Each row is a point. A path goes straight from each point to the next, and from the last back to the first. The post is the endless flat space through its rows: a point in 2 columns, a line in 3, a plane in 4, and so on, so that a path can go around it. How many times does the path go around the post? Going back the other way cancels.
In the rows, zero is written as 128.

Post, one row:
[[152 113]]
Path:
[[183  85]
 [147  81]
 [172  83]
 [170 133]
 [128 175]
 [119 130]
 [142  79]
 [193  80]
 [183 141]
 [141 133]
 [132 119]
 [140  61]
 [186  82]
 [164 130]
 [146 133]
 [122 112]
 [126 107]
 [130 174]
 [168 163]
 [134 136]
 [141  97]
 [179  71]
 [154  54]
 [102 106]
 [145 151]
 [195 136]]
Times around: 2

Post, 2 rows:
[[150 154 170]
 [ 99 100 137]]
Path:
[[119 112 190]
 [195 153 195]
 [108  95 153]
 [185 129 169]
 [ 82  77 100]
 [ 99 132 130]
 [128 109 114]
 [152 117 157]
 [ 88  97 117]
 [ 73 153 133]
 [ 84 128 181]
 [182 121 198]
 [148 135 124]
 [ 92 147 117]
 [120 148 166]
 [155 128 202]
 [154 121 150]
 [105  86 115]
 [120  96 147]
 [161 168 224]
 [101 167 171]]
Times around: 2

Post:
[[205 149 137  88 148 152]
 [ 92  91 131 163 117 129]
 [ 93 121  68 142  99 104]
 [101 131 157 141 119 150]
 [138 167 141 166 137 139]]
Path, 24 rows:
[[136 171  55 198 127 104]
 [104  96 146 113  75 150]
 [ 14 142 123 135  63  94]
 [231 183 142 133 185 129]
 [119  82  68  96 140 142]
 [ 64 107  95 142  82 125]
 [187 148 191 128 135 153]
 [152  94 139 121 142 121]
 [ 92 131 146  95 128 156]
 [152 198 133 142 149 182]
 [121  47 119 179  89 133]
 [101 109 157 144 118 128]
 [114 161  57 192 131  82]
 [119 102 152  38 120 180]
 [130 133 122 180 117 153]
 [138 185 149 174 117 123]
 [107 192 110 187 120  87]
 [ 93 150 158 119 135 162]
 [113  84 174 119 135 191]
 [144 134 106 153 150 139]
 [149 156 153 130 115 166]
 [ 85  96  82 163  84  95]
 [ 82  67 169 124 124 138]
 [ 91 103 123 132 156 147]]
Times around: 5

Post, 7 rows:
[[ 97 171 123 127 199 134 133 147]
 [ 86 161 195 133 125  94  91  70]
 [139 163  85 145 136 140 158 147]
 [128 148 166 144 121 123 117 157]
 [111 147  90 164 141  81  98 114]
 [139  92 121 100  82 154 153  96]
 [156 151  82 126 172 161 145 125]]
Path (29 x 8):
[[167  81 106 117  64 114 156 135]
 [117 240 138 151 156  94 103 103]
 [165 178  53 181 130 146 110 216]
 [149 206 164 167  60 155 164 110]
 [109 106 140 116  95 136 153  91]
 [124 146 134 107 205 142 138 121]
 [116 137 171  87  35 125 160  84]
 [141 150  76 143 123 120 102 124]
 [ 93 137 129 102 170 166 118  90]
 [140 126  86 168 103 154 161 121]
 [107 191 111 165 146 179 179 183]
 [113 179 124 140 118 164 159 184]
 [124 161 116 163 100 152 159 124]
 [158 133 125 203  97  85 122  90]
 [137 138 153 129 113 101 110  44]
 [155 191 139 149 101 102 106  95]
 [116 145  61 134 163 133 138 189]
 [133 142  62 144 144 148 106  88]
 [108 160 128 183 146  87 109 107]
 [143 161 215 108  75 184 204 110]
 [182 150 144 100 128 177 161  96]
 [120 172 131  60 139 193 157 119]
 [124 215 106 174 121 125 129 121]
 [131 112 151 181 101 106  77  87]
 [112 112 126 148 114  98 113 108]
 [ 96 113 133 189 120  89  91 167]
 [101 202 169 166 141 130 112 117]
 [122 119 149 174 140  69  55  77]
 [121 140 221 110 209 142 136 102]]
Times around: 4

Post, 10 rows:
[[124 138 104 121 161 133 137 121 200  84 129]
 [ 96 107 181 120 102 125 114 161  93 155 137]
 [ 74 127 126 115 163 162 115 146 113 165 151]
 [179 130  91 150 121 135 142 110 203  96  65]
 [163 140 147  96 102  99 137 147 126 167  97]
 [119 138 110 109 130 136  97 155 145 113 139]
 [135 138 146 131  66  90 143 120 121 140 131]
 [ 50 117 126 162  92 120 158 175 136 123 123]
 [102 101  85 139 186 121 121 154 157  96 129]
 [155 167 160 128 133 139 121 156 132 150 141]]
Path (25 x 11):
[[ 98 126 147 144 156 130 118 166 151 106  95]
 [137 122 187 224 106 124 152 180 188  67 102]
 [120 153 162 109  98 147 111 137 117 137 100]
 [230 150  88 149  92 107 160 124 175 115  51]
 [ 77  75  63 134  97 114 126 171 113 159 113]
 [174 124 133 115 152 135  98 108 149 145 134]
 [100 134 110 149 178 174  57 190 104 128 133]
 [ 69 141 161  88 212 156 165 130 134 145 134]
 [129 153 122 113 114 109 143 129 124 134 164]
 [121 124 220 119 169 165 153 127 142 167 156]
 [ 98  89  99 140 118 106 172 158 101 129  96]
 [103 148 169 187 105 123 112 160 102  89 152]
 [  7 140 120 155 125 168  89 168 108 147 164]
 [109 113  94 112 131 122 118 180 189 106 101]
 [ 60 140 145 132 112 149 128 199 104 136 192]
 [128 204  77 143 107  91 163 157 127 104 147]
 [ 97 157 143 175 127 135  64 184 113  81 160]
 [121 172  92 107 121 118 118 181 205  83 138]
 [130  75 147 139 107 156 123 124 154 137 105]
 [123 189 122  75 105 113 135 209 114 145 165]
 [ 65 101 115 191 166 178 136 197 166  89  46]
 [126 151 122 142 159  76 159 131 146 147 145]
 [154 100  82 190 105 128 108 163 158 103 106]
 [114  89 212 135 140  97 165 117 133 116 160]
 [103 128  90 167  90  46 169 168  68 152 121]]
Times around: 2

Post, 13 rows:
[[141 149  90  53 125  88 128  58 162 151 111  79 145 154]
 [193 136 138 158  93 110 115 124 116  93 115 130 149  93]
 [101 133 130 119 102 135 140 105 154 185 121  73 134 157]
 [113 130 117 143 118 137 128 137 143 121  94 166 123 136]
 [100 119  98 134 133 144 123 110 174 129 133  96 113 161]
 [118 117  92  89 123 132 164 123 152 130 108  86 103 204]
 [171 138  89 160 120 158 111 118  79 115 107 140 148  92]
 [193  99 158 117 148 104 113  85  83  96 110 128 170  45]
 [103 148 105  81 113 147 172 114 147 115 157 114  90 172]
 [104 100 102 158  97 105 151 145 103 127 141 135 116 143]
 [121 134 123 145 142 122 101 161  93 136 123 131 121 146]
 [198 102 126 164 103 117 109 113 106 121 101 175 104 102]
 [195 106 167  73 130 110  94  85 132 123 147 128 201  87]]
Path, 27 rows:
[[112 159 130 161  76 134 125 187  39 145  88 101  91 141]
 [106 157 137 159  75  93 162 133 106  99 104 153 106 138]
 [236 118 166 172 107 182 152  97  88 111 132 179 176  66]
 [137 113  99 136 196 179 120  98 143 171 101  50 146 122]
 [151 119 162 152 146 148  50 109 151 180 103 130 122  87]
 [178 111 153 142 106 152 141 133 184  98 141 114 122 114]
 [178 148 126 232 162 203  99 134 112 111 158 100 173  84]
 [182 109 141  51 167 129 126  54 116  87 102 180 162 121]
 [111 141 153 169 117 102 107 148 117 184  83 118 161 148]
 [155  87 163  92  68 123 144  92 161 121 118 120 100 187]
 [109 144 136 165 138 151 112  75 195 107  96 126 106 107]
 [155 104 109 224 109 151 131 120 125 176  15 135  65 163]
 [ 90  75 143 117 128 126 125 122 114 151 110 145 167 132]
 [150 130 103   7 135 105 129 109 122  54 123 113 154 138]
 [202  76  93 119  53  48 194 123 161  64 111  84  64 133]
 [123 167 132  99 139 150  92 122 114 110 142 143 116 102]
 [122  87 153  60  80  69 145  79 134 120 122 154 187 132]
 [ 53 106 117 218  83 143 146 136 169 165 152  20 183 173]
 [170  87  62 117 113 103 116 118 111  54 111 101  55 206]
 [170  93 100  80 110  66 168 108 130  64 152 157 108 204]
 [154 122 119 130 156  82 126  81  88 154 195  93 113 111]
 [166 113 182 138  98  81 142 162 152 105 146 158 103 125]
 [103 116 184  98 106 115 122 162 171 159 121 151  93 153]
 [105 134 109 126  93  87 158 159 111 175 125 118 139 137]
 [134 134  80  95 108  84 208 157  75  74  97 137 148 166]
 [142 166  72 117 141 167 170  82 139  56  99 100  84 139]
 [158  70  53  62 114 131 151  67 101  67 136 118  97 175]]
Times around: 0
